Every row gives one point. The points of each table are mixes of a few directions, plus a little noise. How many directions does each table use, and how many do they share? Where both have some left over, give the other angles between the two spaces (their principal angles), to ten degrees, smallest first.

First (4 x 2):
[[ 35 -48]
 [ 22 -30]
 [-25  34]
 [-32  45]]
Second:
[[  4  -6]
 [-10  14]
 [-37  52]
 [ 43 -60]]
Directions: first 1, second 1, shared 1

First, 8 rows:
[[ 10 -40   2  11]
 [ -7   5 -29   8]
 [ -5   9 -14   2]
 [  3   2  18  -7]
 [-10  31 -16  -4]
 [ -8  30  -7  -7]
 [ 18 -60  19  11]
 [ -1  23  26 -16]]
Second:
[[ 24  15   6  31]
 [-12  -8  -3 -16]
 [ -6  -3  -2  -7]
 [ 15  10   4  20]
 [-39 -25 -10 -50]
 [ 18  11   5  23]]
Directions: first 2, second 1, shared 0; angles 90

First:
[[ 12  24 -24  27 -34  15  13   9]
 [ -4 -12  -1 -19  15   0 -17  -9]
 [  5  19 -14   7   1 -19   9 -15]
 [  7 -15   4   2 -14  36   0  20]
 [ 13   1  25 -30  -2  12  20  18]
 [ 14  12 -16 -24  -9  14  -2  -2]
 [ 23  -1 -10 -28  10  13  12 -10]
 [-43 -32  32  57  45 -60  -4 -19]
 [-27   4   5   7 -12 -10 -32   9]]
Second (7 x 8):
[[ -1 -20 -38  30 -13  39 -28  -2]
 [ -7  23  37 -32  11 -44  16   2]
 [-25  -5   9  10  15 -32 -20 -10]
 [ 34 -12 -17  14  -5  42  33   4]
 [-19   1  -6   0  -5  -7 -32  -1]
 [ 15  13  24 -20   8 -16  37   3]
 [  5   1 -11  -2 -11  17  -6   4]]
Directions: first 5, second 3, shared 3

First, 8 rows:
[[  6 -14   3   7 -18  -6   4  -7  10  -2 -29  13]
 [ 18   3  21 -17   3   1   0   9  -6  11   4 -30]
 [  1   5  -4  -9   3  11  -8  -5  -2   8   3   8]
 [  1  -8   7   0   4   4   4   1  25  15   1   8]
 [-27   8 -25  38  -9 -34  10   5 -44 -60   0 -14]
 [-18  11  -5  16  18 -15   9  16 -14 -20  32 -25]
 [ 12   3  10 -26  14  26 -10  -2  22  38  14   8]
 [  7  -7  -6  -8 -14  13 -10 -18   8  11 -26  32]]
Second:
[[-25  20 -30 -21  13  14 -29 -27 -16  -2   0  43]
 [ 17 -14  24  12  -1 -17  21  15  11  -1  -1 -31]
 [-17  13  -1 -28   5  -1 -20 -12  -8   4 -11  11]
 [-13   9   2 -23  -4   3 -16  -4  -5   7 -11   4]
 [-22  16 -12 -28   0  10 -27 -14 -11   6  -9  22]
 [ 22 -15  10  27  15 -19  27   5  11 -12  11 -18]
 [ 17 -14  11  21 -16   1  19  20  10   3   4 -22]
 [ 21 -16  -6  40 -12   9  24  16   9  -4  16  -8]]
Directions: first 4, second 3, shared 1; angles 50, 80

First, 11 rows:
[[-60  55 -10  21 -16  32   6  25  -6  11  20  24 -34 -15  -6  17  25 -15]
 [ -1  -9  -1 -15  17  24   9  -6  13  -2   3 -31  19 -36  30   5  -6  35]
 [ -5  15  -8 -10 -13  -5  -7 -19  -5  17  -1   7 -24  14  -9 -15  12  -2]
 [ -4   6  -2   2  -3   0   0   1   0   4   1   5  -7   3  -3   0   4  -4]
 [ 19 -13  12  -1   2  -5  -7 -15 -13 -18  -7   2  13   6  -6  -5 -11   1]
 [  5  -4   1   3  -1  -8  -1   5   0  -1  -2   4   0   8  -5   0  -1  -8]
 [ 14 -13   0  -3   2 -13  -1  -3   3   2  -5  -3   4  10  -2  -5  -3  -2]
 [  6 -11   0   4   5  -7   3  13   7   0  -2  -4   9   1   3   6  -4  -3]
 [ 15  -6   8  -6  -2  -6  -9 -22 -13 -12  -6   4   4   9  -7 -10  -7   2]
 [ -3  -6   2  12   6   1   6  23   7  -5   2  -1  11  -6   4  13  -4  -6]
 [ 15 -14  -2  -6   3 -13   0  -2   7   5  -5  -7   5   8   2  -5  -3   1]]
Second, 9 rows:
[[-14  10   7  16   0  13   1  14  -9 -15   5  11   3  -8  -4  12  -2  -8]
 [-13   8   4  13   0  10   3  15  -5 -10   4   8   2  -7  -2  11  -1  -7]
 [ 14 -17 -19 -18   4 -22   6   3  31  36  -3 -23  -5   8  13  -9   7   9]
 [-14  16  16  18  -3  20  -4   3 -25 -30   4  20   5  -8 -11  11  -6  -9]
 [  8   0   7  -7  -3   1  -8 -23 -14 -10  -4   4   0   4  -6 -10  -4   5]
 [ 24 -18 -12 -27   1 -22  -2 -24  16  27  -8 -20  -6  14   7 -21   3  15]
 [-11   8   6  12   0  10   1  10  -8 -12   3   9   2  -6  -3   9  -2  -6]
 [ -7   8   9   9  -2  10  -3   0 -14 -16   2  10   2  -4  -6   5  -3  -4]
 [ 12 -15 -16 -16   4 -18   6   3  27  31  -3 -20  -4   7  11  -8   6   8]]
Directions: first 4, second 2, shared 2

First:
[[  4   5   4  -1   5  -4  -3   3  10  16  -4   3  -7  -6  -1   7   4   5
   -1   1   4   0  -7  -9   0  -6  -4   7  -2  -2  -9   6]
 [ -3  -4   4  -8   1  -3   2  -3  -5  -4   0  -3   6   7  -3  -3  -1   3
    1   5  -6  -2   3   4  -2   4   7  -6   5  -3   3   3]
 [ -5  -8  -7   3  -9   8   5  -5 -17 -26   7  -4  11   9   1 -12  -7  -9
    1  -3  -5   1  12  14   1   9   5 -11   2   5  14 -12]
 [  4   7 -14  20  -7  12  -4   5   2  -3   5   7  -9 -14   7   2   0 -14
   -3 -15  13   6   0  -3   7  -5 -14   9 -11   9   0 -13]
 [  8  14 -17  29  -6  14  -8  11  12   8   5  12 -19 -25  11   9   3 -17
   -5 -22  22   8  -6 -13  10 -11 -24  19 -18  12  -7 -14]
 [ -4  -6  10 -16   5  -9   4  -5  -4  -1  -4  -6   9  13  -6  -3   0  11
    2  13 -11  -5   2   4  -5   5  12  -9  10  -7   2  10]
 [-10 -16   7 -20  -3  -4  10 -12 -23 -27   2 -12  23  26  -7 -17  -8   5
    4  14 -21  -6  15  21  -6  15  23 -24  16  -5  17   2]
 [  7   9  13  -7  14 -14  -6   6  24  37 -11   4 -14 -10  -4  17  11  16
   -1   7   5  -3 -17 -19  -3 -12  -5  14  -1  -8 -20  19]]
Second:
[[ -5   1  11 -23  16 -20  -2  -6  -8   1  -8  -8   4   7  -2  -1  -3  11
    1  35  -7   0   4 -12   0  -9  17 -29  12   3   3  12]
 [ -2   0   7 -12   8 -11  -1  -3  -3   2  -4  -4   2   4  -2   0  -1   7
    1  17  -4  -1   1  -6  -1  -4   9 -13   6   0   1   7]
 [ -1  -2   9 -12   6  -8   1  -2   3   8  -5  -3   3   6  -5   2   2  10
    1   9  -6  -4  -3  -1  -4   1   7  -2   6  -7  -3  10]
 [ -2  -1  10 -15   9 -12   0  -4  -1   5  -6  -4   3   6  -4   1   0  10
    1  18  -6  -2   0  -5  -2  -3  10 -12   8  -3   0  10]
 [  3  -2  -3  10  -9  10   2   4   7   3   3   4  -1  -2  -1   2   4  -2
    0 -21   2  -2  -4   9  -3   7  -9  20  -5  -6  -4  -3]
 [ -2   5  -8   5   1   1  -3  -1  -9 -11   3   0  -2  -5   6  -3  -5  -9
   -1   7   6   6   7  -6   7  -7   0 -15  -2  12   7  -9]
 [ -3  -1  13 -21  13 -17   0  -5  -2   6  -8  -6   4   8  -5   1  -1  13
    2  26  -9  -2   0  -8  -3  -5  14 -18  11  -3   0  14]
 [  0  -2   5  -5   2  -3   1  -1   2   4  -2  -1   1   3  -3   1   1   5
    1   3  -3  -2  -2   0  -3   1   3   1   3  -4  -2   5]
 [  4   2 -19  30 -18  24  -1   7   2 -11  11   9  -6 -12   8  -1   0 -20
   -3 -34  13   4   1   9   5   5 -20  21 -15   7   2 -21]
 [  8  -1 -24  44 -29  37   2  11  10  -8  16  14  -8 -15   7   0   4 -24
   -3 -60  16   2  -3  20   3  13 -31  46 -22   1  -3 -26]]
Directions: first 2, second 2, shared 1; angles 70

First, 10 rows:
[[ 19  -3  19   8  27  15 -19   7   1   9   9  -1  11  -1  15 -20 -18  33
  -29   2 -23   7   3  -6  -3  20   2   2 -21  -6  30   1]
 [ -7   4  -1 -10 -15  11   6 -10 -17  -6  20 -17 -13   3   1  -4  18 -23
   18  -4   0   2  10  12 -10   4   2 -13  17 -22   0 -18]
 [  3 -19  -6  18 -11  -6 -13  49  31   7 -14 -31  -7  -6 -18  29 -36  50
   -4 -12   6 -19  -7   1  20  11  12 -18  -7   3 -28 -13]
 [  8   6  -9 -13  -4 -33   4 -13  -2   1   0   7 -26  -8  -7   4  17 -28
   15  -1  27  17   0 -13  -5 -22  10   3  32  19 -21  16]
 [-17   3 -23   5 -39   4  17  -1   2 -14 -57  17  30  41  -4  14  11 -21
   38  10  -1 -24  -2  33   3  -3 -24  12 -11 -22 -15 -20]
 [  1   6   4  -5  -2  12   2 -15 -15  -4   5   2   4  10   9 -14  13 -16
    7   4 -10   4   7   9 -11   6  -6   1   1 -17  14  -9]
 [-18   6  11  -9  10  24  12 -22 -20  -5  41  -1   1 -14   8 -13  15 -18
  -11   0 -12   3   3  -2  -6   2  -3  -5  -3  -5  22   0]
 [ -7   4   0  -9   3  -7   7 -12  -7  -1  21  -1 -15 -15  -3   1  12 -18
    1  -3  10   8   0 -10  -2 -11   6  -3  15  11  -5   9]
 [ 14   1   4  -2  28 -30  -6  -3  11  10   8  17 -13 -25  -3  -1  -6   7
  -23   0  16  18  -8 -32   5 -18  12  10   8  41  -5  36]
 [  5  -7   1  17   4   8  -9  20  17   3 -33   9  28  16   3   2 -24  34
  -12   5 -15 -14  -6   7   9  13 -10   9 -31  -3   7  -3]]
Second, 10 rows:
[[ 24  -8  -9   2 -14 -21 -20  15 -20  14   2 -21  -7   6   4   8 -16  -8
    8 -10  17   3  -3   5   6  15   9   1  10  -2  -2  -6]
 [ 22  -5  -4  -5  -5  -7  -6  12 -23  19  -2  -5   7  14   8  -9  -4 -22
    4   2  27   7  -6   2   1 -14  -6   6   4   3 -23   4]
 [ 10  -8  -9   2  -9   5  -2  19 -18   9  -9 -12   0  31   5   1  -4 -18
    6  -2  17   1   1  10   0   5  -4  -2   4   1 -14 -14]
 [-26  -3  -8   7  -4   0  21  -4  44 -27 -20   5 -21   8 -20  13   9  18
    5  -4 -12 -11  13   6  -6   0   7 -11   9  -1  -2  -9]
 [ 23  10  -4   7  -3 -15 -35  15  -2   3 -23  -9 -10  -1   3  21 -13  26
   11  -7 -17   9   4  -6   5  40  15  -3   8   1  17 -15]
 [-27 -27  -4  16   7  17  28  10  37 -22   8 -14 -25  31 -13  -1  -8  15
  -25 -13  -7 -15  17  16  -9  10   9 -16  -2   0  11 -16]
 [  2  22  -6  -9 -21 -14 -16 -12 -22   2  -8   4  10 -25   1  19  10 -10
   32   3  -6   2  -9  -4   9   8  -2   5   7  -7   1  -1]
 [  3   9  12   1  25  46  -4  13 -23  10  -6   8  24  26  20 -14   3   0
  -18  11 -16   8   3  -4  -5  13 -15   1 -20   6   8 -13]
 [ -8  15  10 -17   0 -32  14 -41  24  -5  10  31   7 -60 -13 -11  20   0
   11  14   9   2 -14 -19   1 -56  -5  14   4   0 -18  46]
 [-23  -5  20  -4  24  21  21 -27   2  -3  48  12  16 -30   4 -27   4   1
  -34   5 -11  -5  -6  -7  -2 -22  -9   4 -23  -1  21  25]]
Directions: first 5, second 6, shared 2; angles 40, 50, 70
